Every row gives one point. The ring and each string are closed loops that go straight from each point to the next, and from the last back to the first. Before rounding, they use only three directions, however many columns there are. How many times does the string pass through the ring? Passing back the other way cancels.
(in the rows, 128 means zero)

Ring (10 x 3):
[[127  85 112]
 [114 111 116]
 [102 144 128]
 [ 93 170 144]
 [ 88 172 156]
 [ 89 145 164]
 [ 99 111 161]
 [121  78 146]
 [134  67 134]
 [140  65 117]]
String (26 x 3):
[[115  77 162]
 [141 112 144]
 [121 113 138]
 [133 114 135]
 [118  67 132]
 [128  44 122]
 [153  45 109]
 [161  65 106]
 [139 118 126]
 [124 103 128]
 [118  84 125]
 [128 110 129]
 [136 103 125]
 [121  84 128]
 [127  43 122]
 [148  33 122]
 [151  64 132]
 [134 101 139]
 [132 118 141]
 [128 110 150]
 [112 110 147]
 [ 93  93 148]
 [ 78  82 165]
 [ 86  93 174]
 [ 98  98 171]
 [ 91  75 168]]
Times through: 3

Ring (7 x 6):
[[135 137 102 168 147  99]
 [163 152  87 157 119 116]
 [178 128  67 116 106 132]
 [165 103  59  74 106 117]
 [136 108  69  66 110  77]
 [116 114  87  93 130  61]
 [113 114 100 133 153  74]]
String (24 x 6):
[[160 168  82 135  97  93]
 [175 173  78 144  92 111]
 [161 152  79 130 105 104]
 [154 105  80 127 139 125]
 [174 127  81 156 131 145]
 [174 173  88 176 110 123]
 [164 175  99 195 124 118]
 [146 174 101 176 121  90]
 [141 139  89 135 126  91]
 [132 102  96 149 163 112]
 [110  94 111 165 187  97]
 [ 94 118 115 152 170  58]
 [ 96 108 108 134 166  59]
 [109 137  98 119 131  49]
 [134 135  86 116 120  77]
 [133  94  87 120 152 106]
 [101  90 105 134 176  77]
 [ 94 126 114 151 163  53]
 [128 150  95 135 123  69]
 [140 115  87 129 140 103]
 [141 129  90 139 135  99]
 [146 114  92 154 151 122]
 [162 155  96 186 134 126]
 [172 191  88 171  96 107]]
Times through: 4
String (31 x 6):
[[129 169 108 176 132  74]
 [138 171 110 195 137  92]
 [152 169 105 199 135 111]
 [161 184  94 173 106  99]
 [161 165  85 147 105 101]
 [155 123  81 129 127 114]
 [169 110  76 136 134 143]
 [184 128  70 133 114 146]
 [195 165  63 125  78 132]
 [171 158  71 117  89 105]
 [160 136  75 117 109 108]
 [155 105  77 120 135 124]
 [183 113  69 130 123 154]
 [190 157  70 141  95 138]
 [179 186  77 146  82 108]
 [155 147  82 131 111 100]
 [151 120  84 132 133 113]
 [153 111  90 157 153 132]
 [146 144 105 190 150 116]
 [132 172 112 192 138  83]
 [136 152  94 141 122  78]
 [136 127  90 133 135  93]
 [126 103  98 145 162 102]
 [105  99 113 162 184  87]
 [103 119 111 153 166  69]
 [115 137 102 139 140  64]
 [139 126  85 121 127  91]
 [128 106  94 135 154  98]
 [119  94 103 152 176 102]
 [137 105  89 132 149 107]
 [141 132  86 125 124  91]]
Times through: 4
